Rows are points. Each copy is the shape, with its points in the same order, turned, moved and blurred by noise. Is it also mirrored, or only turned?

Shape, 8 rows:
[[ 1.6  0.0]
 [-1.1 -0.3]
 [ 4.1  5.5]
 [-2.7 -1.9]
 [-0.3 -0.9]
 [-5.0 -2.0]
 [-4.7 -2.1]
 [-0.3  1.9]]
Copy 1, 8 rows:
[[ 0.4  0.6]
 [-1.6  1.1]
 [ 4.9  5.2]
 [-3.6  0.0]
 [-1.3  0.3]
 [-5.3  0.1]
 [-5.8  0.6]
 [-0.7  2.9]]
Copy 1 is: only turned
Copy 2 (8 x 2):
[[-0.8 -1.7]
 [ 0.4  0.8]
 [-6.1 -3.4]
 [ 3.0  2.1]
 [ 0.9  0.0]
 [ 3.0  4.4]
 [ 2.9  4.1]
 [-1.6  0.2]]
Copy 2 is: mirrored
Copy 3:
[[-0.4 -1.6]
 [ 1.0  0.8]
 [-6.0 -3.1]
 [ 2.5  2.5]
 [ 0.8 -0.3]
 [ 2.7  4.3]
 [ 2.9  4.1]
 [-1.7  0.8]]
Copy 3 is: mirrored
Copy 4, 8 rows:
[[-1.7  2.0]
 [ 0.9  1.9]
 [-5.6  6.2]
 [ 2.7  0.3]
 [ 0.1  1.1]
 [ 5.1  1.1]
 [ 4.6  0.7]
 [-0.5  3.9]]
Copy 4 is: mirrored

Shape, 9 rows:
[[-0.8 -0.8 -0.2]
 [-3.3 -2.5  2.3]
 [-3.4  3.9 -2.7]
 [ 2.6 -2.5 -1.8]
 [-0.2  2.2 -0.1]
 [ 2.8 -3.2  2.1]
 [ 0.9 -4.3  3.6]
 [ 0.1  3.5 -1.9]
 [ 2.3 -2.5  6.0]]
Copy 1:
[[-1.2 -0.5  1.1]
 [-3.1 -4.0  1.7]
 [ 1.9 -0.4 -4.4]
 [-3.4  2.7  2.8]
 [ 1.4  0.4  0.5]
 [-2.7  0.4  5.7]
 [-4.2 -1.8  5.9]
 [ 2.8  1.1 -1.2]
 [-1.5 -2.9  7.6]]
Copy 1 is: mirrored
Copy 2 (9 x 3):
[[ 3.2  0.0  0.0]
 [ 5.1  0.8  1.5]
 [ 0.0  6.1 -1.5]
 [ 0.6 -3.7 -2.8]
 [-0.3  1.1  0.0]
 [ 1.8 -4.4  1.0]
 [ 4.1 -4.1  2.4]
 [-1.2  1.9 -1.6]
 [ 2.1 -4.4  5.0]]
Copy 2 is: mirrored
Copy 3:
[[-0.2 -1.4  0.3]
 [-1.3 -2.5  3.7]
 [ 4.3  2.2  0.5]
 [-1.2 -3.2 -3.5]
 [ 0.1  1.4 -0.4]
 [-4.6 -2.7 -1.6]
 [-5.2 -3.7  1.0]
 [ 1.9  2.4 -1.7]
 [-7.4 -1.2  1.1]]
Copy 3 is: mirrored
Copy 4, 9 rows:
[[ 0.4  0.7  1.6]
 [-3.0  0.6  2.9]
 [ 1.3  4.9 -2.4]
 [ 3.9 -1.3  3.6]
 [ 1.4  0.7 -1.4]
 [ 1.1 -4.0  3.3]
 [-1.5 -3.6  4.1]
 [ 3.0  1.7 -2.4]
 [-2.2 -6.0  2.0]]
Copy 4 is: mirrored

Shape:
[[ 0.3 -0.2  3.0  1.2]
 [ 3.1  4.8 -2.0 -2.4]
 [ 1.0  6.8 -3.2  1.8]
 [-0.3 -1.9  0.9  0.5]
 [ 3.4  4.3 -4.7 -2.1]
 [ 1.8  5.5 -2.9  4.7]
 [-3.5 -2.2  1.1  1.4]
 [ 0.8  1.9 -1.1 -5.5]
 [ 0.2 -1.2 -0.3  1.4]]
Copy 1, 9 rows:
[[ 2.3 -0.4  0.4  1.7]
 [ 0.4  5.6  1.0 -3.7]
 [-3.2  6.7  0.8 -0.4]
 [ 1.1 -1.6 -1.6  0.3]
 [-2.0  5.5 -0.1 -5.3]
 [-5.3  4.6  2.1  0.7]
 [ 0.9 -1.8 -3.7  2.7]
 [ 3.5  3.9 -2.2 -4.0]
 [-0.2 -0.8 -1.2  0.1]]
Copy 1 is: mirrored
Copy 2:
[[ 0.8 -2.3  2.6  0.4]
 [ 4.8  3.9 -2.5  0.6]
 [ 2.2  5.9 -0.6  2.8]
 [-1.2 -2.7  1.6 -0.4]
 [ 3.5  3.4 -4.8  0.2]
 [ 1.3  5.5 -1.0  4.7]
 [-3.3 -1.4  1.8 -0.9]
 [ 4.0  0.4 -2.4 -5.0]
 [-1.4 -1.0 -0.2  0.3]]
Copy 2 is: only turned
Copy 3 (9 x 4):
[[ 1.4 -0.4  3.2 -0.3]
 [ 2.3  3.6 -3.6 -3.4]
 [-0.2  4.8 -4.4  0.8]
 [ 0.2 -2.4  2.1 -1.3]
 [ 1.5  2.2 -5.8 -3.3]
 [ 0.4  3.2 -4.1  3.5]
 [-2.6 -2.3  3.4 -0.4]
 [ 0.6  1.4 -1.0 -6.9]
 [ 0.3 -2.1  0.6 -0.4]]
Copy 3 is: only turned

Shape:
[[-5.0  3.9 -2.4 -1.2 -1.8  2.9]
 [-0.1 -0.9  2.7 -1.2 -2.7  3.2]
 [ 3.0 -1.4  1.1 -2.6 -1.0 -0.3]
 [-0.9  2.3  3.2 -0.8 -2.3  0.7]
 [ 2.6 -0.1  1.3  2.6  2.8 -0.3]
 [ 0.5 -2.9  6.5 -0.3 -1.6  1.0]
 [ 3.7 -4.7  0.4  6.6  3.4 -1.8]
 [-3.2  3.6  0.6 -2.5 -2.0 -1.4]
 [-2.4  5.4  0.7 -2.9  0.3  3.2]
 [ 0.0 -3.5 -1.3  2.6  7.2 -1.9]]
Copy 1, 10 rows:
[[-4.0  0.8 -4.9 -1.2  4.5  0.5]
 [ 0.0  0.6 -0.9 -2.7 -1.4  1.6]
 [ 1.2 -3.7  1.5 -1.4 -1.1  0.4]
 [-2.6  1.4  1.1 -2.2  1.7  1.0]
 [ 1.2 -1.1  2.2  3.7  0.9  3.9]
 [ 2.1  3.2  2.8 -2.4 -2.3  1.5]
 [ 3.3  0.3  2.6  8.5 -2.3  3.1]
 [-3.2  0.1 -0.6 -1.9  4.7 -1.7]
 [-2.4 -0.6 -2.3 -3.6  5.8  3.4]
 [ 5.9 -0.1  0.1  6.5  3.5  1.7]]
Copy 1 is: mirrored
Copy 2, 10 rows:
[[ 0.5 -0.2  2.0 -1.6  0.1  6.9]
 [-0.1 -0.7  1.5 -2.8 -4.7  0.2]
 [ 1.1  0.6 -0.9 -4.0 -1.6 -2.4]
 [-1.2 -0.4  3.5 -3.6 -1.5  0.8]
 [ 0.4  4.6  0.3  0.6 -0.8 -3.0]
 [-3.5 -0.5  2.4 -2.5 -5.6 -3.1]
 [ 0.4  4.7 -1.2  5.2 -1.5 -6.1]
 [-1.5 -1.8  2.3 -3.5  2.1  2.7]
 [-0.8  1.6  2.3 -5.4  0.1  5.8]
 [-2.6  4.7 -4.2  4.5  1.7 -2.3]]
Copy 2 is: mirrored

Shape (12 x 8):
[[ 3.3  2.2 -2.2  1.6 -3.7  2.1  0.7  1.7]
 [ 3.3  1.4 -2.2  0.9 -1.0  3.1 -2.6 -1.3]
 [ 1.9 -9.5  0.9 -0.3  6.1 -5.3 -3.3  0.9]
 [-2.3  0.9 -1.3  3.9 -1.2  0.1 -1.7  1.4]
 [ 1.1  3.5 -1.9  0.3 -3.9  1.2 -3.0 -2.0]
 [-0.9  2.7 -2.5 -0.4 -3.7 -0.3 -1.1  0.9]
 [ 1.0  3.3 -2.4  1.6 -2.6  3.0 -3.5  0.6]
 [ 3.3  3.3 -2.2  1.4  1.5 -6.4 -3.3 -2.2]
 [-0.1 -7.0 -0.6 -0.3 -1.6  1.1 -1.4  0.4]
 [ 0.8 -1.9 -2.5  4.0 -3.7 -0.9 -3.0  0.1]
 [ 2.8  2.5  2.3  1.2 -2.3 -1.2 -2.8 -0.5]
 [ 2.8  2.6  2.4  0.1  0.4  0.2  5.1 -7.8]]
Copy 1 (12 x 8):
[[ 4.2  0.8  0.6  2.5 -1.8 -2.7 -0.3  2.7]
 [ 2.7 -1.2 -0.5 -0.8 -3.7 -1.7  2.1  1.6]
 [-5.6 -7.9  3.0 -3.3 -1.3  0.8 -6.4 -4.9]
 [ 4.2 -0.8  0.5  0.6  1.8 -0.6  0.4 -2.7]
 [ 3.3  0.7 -0.5  0.1 -2.3 -4.4  3.6 -0.4]
 [ 2.6  0.3 -0.2  1.2  1.5 -4.9  1.4  0.0]
 [ 4.5 -1.0  0.3  0.4 -1.0 -2.4  3.7  1.0]
 [ 2.2  0.4  3.4 -6.3 -2.1 -5.7 -1.4 -2.9]
 [-1.9 -5.2 -1.9  3.4 -1.4 -0.5 -2.1 -2.1]
 [ 4.4 -3.0 -0.1  1.7 -1.9 -2.9 -0.9 -3.3]
 [ 1.3  1.6  3.8  0.2 -3.0 -2.9  1.7 -1.8]
 [-1.9  8.1 -3.0 -2.2 -4.9 -0.5 -1.7 -0.9]]
Copy 1 is: mirrored
Copy 2, 12 rows:
[[ 2.8 -4.3 -2.2 -4.1  0.1  2.4 -1.2 -0.5]
 [ 0.4 -1.6 -2.0 -4.1  1.5  0.1 -3.7  0.5]
 [ 1.3  5.5  5.0 -2.3  8.8 -3.2  5.4  0.2]
 [ 2.7 -3.5 -2.3  0.6  1.3 -2.6  0.3 -2.2]
 [ 1.5 -2.5 -2.1 -3.7 -2.7 -1.9 -3.8  0.0]
 [ 1.4 -2.8 -1.4 -2.1 -3.7 -0.9 -0.2 -0.6]
 [ 1.0 -4.5 -2.6 -2.5 -0.3 -1.9 -2.6 -0.1]
 [ 6.2  2.8  1.5 -2.1 -1.0 -3.4 -1.1  5.0]
 [-1.8  1.4  1.3 -4.5  4.0 -0.4  2.3 -4.7]
 [ 3.8 -0.3 -2.6 -4.7  0.8 -3.5  0.5 -3.6]
 [ 3.8 -2.5  2.5 -3.1 -0.8 -1.7 -3.4 -0.2]
 [ 3.6  3.6  1.4  0.5 -1.0  5.6 -7.3 -1.9]]
Copy 2 is: only turned
Copy 3:
[[  1.7  -4.0  -0.9   0.2   2.3  -1.3   3.1   2.3]
 [  0.4  -4.5   2.4  -0.5   4.1   0.0   0.7  -0.3]
 [ -5.5  -1.2   0.5  -4.3  -1.1   6.2 -10.2   3.1]
 [ -3.9  -0.2  -2.0  -0.7   3.6  -1.6   0.9   1.1]
 [ -0.8  -4.0   1.3   0.2   2.0  -3.1   2.0  -2.3]
 [ -1.6  -2.8  -0.9  -2.4   0.4  -3.2   3.0   0.0]
 [ -1.4  -4.1   1.3  -0.4   4.3  -3.1   2.5   0.4]
 [  1.2  -1.9  -1.3  -2.2   1.4  -4.3  -6.4  -2.8]
 [ -5.2  -3.6   0.4  -1.2  -0.8   5.3  -0.2   2.0]
 [ -3.8  -4.3  -2.9   1.1   2.1  -0.1  -0.5   0.0]
 [ -0.5  -1.9   1.9   2.0   0.3  -3.4  -1.5   0.6]
 [  5.4   3.5   2.7   1.4  -1.0   2.6   0.5  -4.4]]
Copy 3 is: mirrored
